Rows are points. Two turns around zero, p and q, are shown by what they do to some points. Write where each new point lands after one turn and then the other. Backwards means that the second turn is done in reverse. Each puzzle has new turns, and all numbers are rounded.

Turn p:
[-45  32] => [-30  46]
[25 -3] => [ 22 -12]
[ 20 -29] => [  8 -34]
Turn q:
[19 -6] => [19  5]
[-28 -40] => [ -4 -49]
[ 9 46] => [-16  44]
Where do these land?
q, then p backwards: [ 14 -19] => [24 -1]
q, then p: [-44 -16] => [-41 -23]
q, then p: [31 35] => [25 40]

Turn p:
[ 15  48 -26] => [55 14  3]
[-19 -34   1] => [-34  -3 -20]
[-25  25  13] => [-1 34 15]
[ 36 -32  23] => [-18 -48  16]
[ -6  -7 -10] => [ -3   1 -13]
Turn q:
[43 35 -6] => [ 30  46 -11]
[-22 -17  32] => [ -5 -26  33]
[ -3  14 -18] => [-12  15 -13]
[-38 -26  18] => [-23 -37  23]
[ 21  -7 -26] => [ 11   2 -32]
Where do these land?
q, then p: [ 16 -13 -38] => [ 22  -5 -37]
p, then q: [-12  26 -11] => [11 28 -2]
p, then q: [-12 -40  44] => [-44 -29  30]
p, then q backwards: [ 8 27  5] => [15  7 23]

Turn p:
[-20   2   4] => [-15  -9  11]
[-13  -9  16] => [ 0 -9 21]
[-10 -23  16] => [ 12 -18  21]
[ 10 -17   2] => [19 -6  0]
[ 22  30 -12] => [ -6  31 -22]
[ 12  17 -26] => [ -9  11 -30]
Turn q:
[11 15 10] => [16 14 -1]
[-11   7  -7] => [ -8   2 -12]
[ 20  18 -22] => [ 25 -10 -22]
[-3  0 10] => [-3  8  6]
[-23 -11  30] => [-25  21  22]
[  6 -30 -20] => [ -5 -35   9]
Where do these land?
p, then q: [-14  20   3] => [-18  15  -7]
q, then p: [-16  -5  -6] => [-11 -14   2]
q, then p: [ 48   4 -14] => [ 46  12 -15]
q, then p: [-11 -15  16] => [-10   1  22]
p, then q: [-6 -3  0] => [-4 -1  5]

Turn p:
[ 24 -20  32 -15] => [ 17 -30  26  18]
[30  4  8  3] => [26  3  8 16]
[-1  4 24  4] => [ 4 -1 23 -6]
[-39   6 -28  -6] => [-30   5 -29 -25]
[ -8  24 -41   1] => [  0  23 -40 -13]
[ -6 -19   5  12] => [-17  -1  11  12]
Turn q:
[ 17 -11 -23 -10] => [22 13 14 14]
[  3 -21  -4   3] => [ 6 -8  4 19]
[ -4  19 -20  -8] => [ 3 28 -5 -7]
[-18  22  14  27] => [-39   0  -8 -11]
[22 40 -9 -5] => [ -1  28  20 -32]
[ 13 -34  38 -14] => [ 21 -50   5   0]
[-32 -16   4   6] => [-10 -11 -28  18]
Where do these land?
q, then p: [  1 -15 -15  -5] => [ 8 17  5 10]
q, then p backwards: [ -6  16 -17  21] => [-14  -4  -8  27]
q, then p: [-21 -17   4  17] => [-27  15  -5   8]
p, then q: [ 15 -23  15 -18] => [ -3 -25  11  23]
q, then p: [  9  40  -5 -48] => [ 51 -24 -26 -13]
p, then q: [ 2 -2 17 32] => [-23 -12  -4 -25]
